Rows are points. Each copy is the shape, with its points in the same order, stretched, turned, moved and blurred by noise. Say if it was mirrored as well.

Shape (7 x 3):
[[ 11  18 -25]
 [-23 -34   2]
 [ 22 -12  14]
 [  0  14  -7]
 [ -7 -17  43]
 [-29   6   9]
 [ -5  -9  -3]]
Copy 1 (7 x 3):
[[ -9  16  34]
 [ 48  -3 -13]
 [ -3  31 -13]
 [ -7   8  10]
 [  7   5 -51]
 [ 12 -16 -13]
 [ 16   7   0]]
Copy 1 is: mirrored
Copy 2 (7 x 3):
[[  9  36 -18]
 [ 25 -33  -1]
 [ -9   9  15]
 [  5  19 -19]
 [-11 -31  10]
 [ 11 -15 -27]
 [ 15  -1  -2]]
Copy 2 is: only turned
Copy 3 (7 x 3):
[[ -9  24  35]
 [ 20   7 -51]
 [-19 -29  -5]
 [-24  22   7]
 [-39 -14 -60]
 [-23  43 -31]
 [  4  10 -12]]
Copy 3 is: only turned
Copy 4 (7 x 3):
[[-23  26   2]
 [ 38  13 -19]
 [ -4 -18 -16]
 [ -8  14  10]
 [ 29 -31   2]
 [ 24  11  19]
 [ 10  11  -9]]
Copy 4 is: mirrored

Shape (6 x 3):
[[-16  33  17]
 [ 18 -45 -22]
 [ -4  18 -26]
 [-15 -25  -7]
 [-15   5  42]
 [ 23   1 -16]]
Copy 1 (6 x 3):
[[-30  -3  24]
 [ 60 -28 -23]
 [ 10  19 -29]
 [ 10 -31 -18]
 [-28 -42  49]
 [ 42   7 -10]]
Copy 1 is: only turned
Copy 2 (6 x 3):
[[-14 -31 -32]
 [  8  31  37]
 [ 11   8 -29]
 [ 13  -6  24]
 [-27 -35   0]
 [ -3  24  -6]]
Copy 2 is: only turned

Shape (7 x 4):
[[  3  -8 -10   1]
 [ 12   2  11  -8]
 [ -1   0   4 -11]
 [-15   1   8  10]
 [ -5  -4  15 -14]
 [  7  10  -8 -60]
 [ 13  44 -35   1]]
Copy 1 (7 x 4):
[[ -6   3   5   5]
 [  4  -7  -8  -3]
 [  5   4  -5   4]
 [ 15  -3  -2  23]
 [ 12   5   0   2]
 [-17  43 -13 -30]
 [-35  12 -32  14]]
Copy 1 is: only turned
Copy 2 (7 x 4):
[[ -5  -4   1  13]
 [ -5   1  -1 -15]
 [ -8   7   3  -3]
 [  3  12   7   6]
 [-14  13  10 -15]
 [-37   5 -16  -7]
 [  8 -16 -47  43]]
Copy 2 is: only turned
Copy 3 (7 x 4):
[[  0  23  -3 -10]
 [ 13   4   4 -25]
 [ 10   4  -2 -18]
 [ -8  -7  -3 -14]
 [  9  -6  -8 -25]
 [ 49  13  -8  -7]
 [ 23  35  30  29]]
Copy 3 is: mirrored
Copy 4 (7 x 4):
[[ -3   8   1  -1]
 [ -8  -3  -9 -15]
 [-11   0   3 -13]
 [  8  14  17 -18]
 [-15  -2  14 -17]
 [-58  -2 -11  -9]
 [  4  34 -41 -10]]
Copy 4 is: only turned

Shape (11 x 6):
[[ -7  19  -4 -10  14  36]
 [ 18  18 -43 -24  -4  34]
 [-20  26 -27  22  -2 -25]
 [-30  13 -25 -10  21  -9]
 [ 13  29  18  45 -13  22]
 [ -7 -17 -15 -17 -11 -25]
 [-29  35 -15  20 -33 -16]
 [-21  -1 -35  -3 -32   6]
 [ 19  -6  13   5  -6  -1]
 [ 36 -19  32   3  12   9]
 [-21 -23 -29   7   5 -28]]
Copy 1 (11 x 6):
[[  5  16 -21   4  -6  10]
 [  0  12 -27   1 -20 -43]
 [ 17  -9  33 -17 -27   4]
 [-17  -5  -4   1 -33  28]
 [ 55  16  15 -40  21 -20]
 [-21  -1  22  16 -10  13]
 [ 39   4  32  -4 -16  -4]
 [ 20 -15  10   8 -11 -14]
 [ -1  12  15  -6  18 -13]
 [-11  11   9  -7  29  -2]
 [ -9 -39  25  -9 -20  23]]
Copy 1 is: mirrored
Copy 2 (11 x 6):
[[ -2 -26  13   7  25 -18]
 [ -8   4  55  -7   5 -25]
 [-43  25 -15 -13  22  -5]
 [-25  -3 -11 -27   6 -21]
 [ -4  -1  -1  24  60  13]
 [  0  30 -21 -18 -22  -8]
 [-30  46 -10  15  25 -18]
 [  4  40   8  -7   4 -42]
 [ 12   5  -8  11   4  11]
 [ 22 -15 -15  14   8  31]
 [  0  26 -27 -42  -7  -4]]
Copy 2 is: mirrored

Shape (10 x 6):
[[ 60  13  -7   3  19 -10]
 [ -2  16   7  -2  -6  -3]
 [-10   3  11   1   0 -12]
 [-10 -24  -6  -7  25  24]
 [-21  10 -14   7 -17  10]
 [-21  12  -4 -10 -16  12]
 [-25 -25  -4 -10   9   2]
 [  1  11   5  -5   5  15]
 [ 16  13  -7 -17  -6  -2]
 [-19  17   3 -10  56 -20]]
Copy 1 (10 x 6):
[[-57  14  -6   5  26 -26]
 [ -8  -4   9   3  -7   8]
 [  1   2  -1   9 -23   8]
 [ 27  17 -12 -16  18 -17]
 [ 17 -17  16   5   1  -5]
 [ 19  -4  24  -5   2   3]
 [ 35  25  -1   0 -11 -11]
 [ -4  -3   2  -9  12   4]
 [-12  17  24  -1  11 -10]
 [-11   2 -13 -29 -48 -18]]
Copy 1 is: mirrored
Copy 2 (10 x 6):
[[-49 -34 -19  -1   8 -35]
 [  2 -16  21   0  -1  -5]
 [  7 -14  15  -3  13   7]
 [-19  33   1  -4  -9  19]
 [ 28   0   7  35   0   9]
 [ 18   9  28  17  -9  -5]
 [ 11  31   8   2  13  12]
 [-12  -6  16  -1 -11  -1]
 [ -7   1  17   3   6 -34]
 [-56   0  44 -12  29  29]]
Copy 2 is: mirrored
Copy 3 (10 x 6):
[[  9 -38  56 -42  33   2]
 [  4  -3  12  -4 -20  -6]
 [  5  17   6   4 -22 -13]
 [-14  11 -22  15  34   1]
 [ 20  -3  -5  -2 -25  15]
 [  3  -4  -4  15 -25   2]
 [  2  32 -17  29   2  -6]
 [-12  -9   5  -3   2  -1]
 [  5 -21  30   1  -5   1]
 [ -7  12  -9  -2  16 -55]]
Copy 3 is: only turned

Shape (14 x 8):
[[  3  20  26 -19 -13 -31 -11  -3]
 [ 60  -1 -19   6 -23 -23  28  -8]
 [ -9   8 -15  -2  22  13   3 -25]
 [ 12  18  12 -36  -9  14  -4 -11]
 [-10  -8   6   1 -26   9  10 -14]
 [ 25  14 -36  20 -15  28  -5  -6]
 [ 20  13  19 -15   5   4  24  -3]
 [ -3  -6  35 -22  -8  -5 -12  11]
 [-33  10   1  -6 -14 -16 -21 -14]
 [ -8   4 -25 -50  11   2  -8  -6]
 [-21  17 -13  11   2 -16  27  12]
 [ 13 -15 -12  -5 -14  23   8 -24]
 [ -9 -30 -24  12  24  11  -4   7]
 [ 19 -25   0  13   8  -3  20 -10]]
Copy 1 (14 x 8):
[[ 22  14   9   1  -4  -9  -5  26]
 [ 32 -22 -43  20  -7  13 -31   4]
 [ -1 -11   9   0 -13  -5  18 -17]
 [ 12  25   2   2 -18  18  11  -1]
 [  8   8  16  13  11  19 -14  -5]
 [ 17 -14 -28  30  -3  16  30 -15]
 [ 25   4  -3 -16  -3  12 -11  -2]
 [  4  34   5 -10  14  -1  -5  14]
 [ -1   8  27  21   0 -16   6   5]
 [ -7  29  -5   9 -28 -16   9 -20]
 [ 29  -8  10  11  12 -23 -15 -21]
 [ -3   0  -8  14  -3  26  -3 -13]
 [-17  -4 -19   0  19 -21   8 -19]
 [  4 -16 -16  -6  15   3 -21  -5]]
Copy 1 is: mirrored
Copy 2 (14 x 8):
[[-13  31  38 -16 -19  32  -7  33]
 [-36 -30  38   3  22 -40  -5  57]
 [ 23   3 -24  10  -5 -10  25   3]
 [ 10  13  48 -12 -18  16  32  11]
 [-34   4  17  -4   7  14  12   1]
 [  9  15   7  29  24 -46  12  -4]
 [ -4  -5  35 -10 -39   5  11  19]
 [ -1  18  45 -32 -23  40 -13   1]
 [ -8  30  -2   7  10  32   6  11]
 [ 42 -14  16  15   9  17  31  20]
 [-20  -5 -12  41 -16  12 -11  19]
 [ -7 -12  16  -9  22 -15  26   3]
 [ 30 -13 -28   7  18 -13 -20 -14]
 [-12 -24  -3 -15   1 -18 -11  15]]
Copy 2 is: mirrored

Shape (11 x 8):
[[ -5   0  -4  18  -6 -16  17  22]
 [ 12  32   7 -20  10  45 -23  -5]
 [  3 -25 -31  -1   1  -5   1   7]
 [-27  -8  30  21 -19  -6   0  15]
 [  2 -19 -14  14 -13 -11  -3  22]
 [ -3 -22  12  26 -22 -24  27 -14]
 [ 12 -15  19   1  11  14   6   2]
 [-13 -15 -14  -9  -7   4  16  13]
 [ 10  -4  -4  -9  16  23 -16 -23]
 [ 12 -16 -20 -18  37 -13  -3 -28]
 [ -9 -11  -2  23  11  11   8  -6]]
Copy 1 (11 x 8):
[[ 11 -12  12  21 -30  -5  -8  15]
 [  0 -11  22 -10  32 -14  60 -16]
 [ -4   8   8 -21 -18  16  22  -5]
 [ 18 -44  15  -9 -11 -25 -38  34]
 [ 18 -10  22  -5 -23   8   1   0]
 [-14 -23   2  19 -14   3 -57  29]
 [-25  -7  28   2   3   4   7  25]
 [-12  12  12 -22 -19 -16   3   2]
 [-20 -11   5 -17  17  16  41   5]
 [-38  32 -13  -9   3  48  38  37]
 [-16 -28  -2   1 -27  -5  17  19]]
Copy 1 is: mirrored
Copy 2 (11 x 8):
[[ 17 -18  28  -8  16  -2 -11  -3]
 [  5 -12 -37  14  -3   1 -12  24]
 [ 25  13  13  -7   4  -1   7   1]
 [-17 -13  23  -1  -3  27 -15  -5]
 [ 22  -6  23 -11   0   9   6  -2]
 [-20  -6  39  -5  16  12  10   3]
 [  3   2   8  30   5   7  -3  10]
 [ 11  -1   3  -6  15   2   0 -11]
 [ -2  18 -11  16  -6   1  -1  25]
 [  6  34   8  20  -6 -34  -4  12]
 [  6   8  18  11  11  15 -17  19]]
Copy 2 is: mirrored
Copy 3 (11 x 8):
[[ -6  23   4 -26 -12  -5 -29   5]
 [  5 -34 -13  12  19 -40  18 -27]
 [ 10 -21  -9   2  -6  11 -39   7]
 [ 21  40  15 -34 -28 -26   5   6]
 [ 13   7  -4 -13 -18  -1 -40  -5]
 [  0  51  19   8 -13  25 -15  27]
 [ -3 -14  -2  16  -9 -21 -10  17]
 [ 17  -7 -16 -15  -5  -3 -15  16]
 [  6 -33   4  29   9  -4   0   0]
 [-18 -42  14  33  -5  32 -13  18]
 [  2   3  17  -2   1 -12 -20  20]]
Copy 3 is: only turned
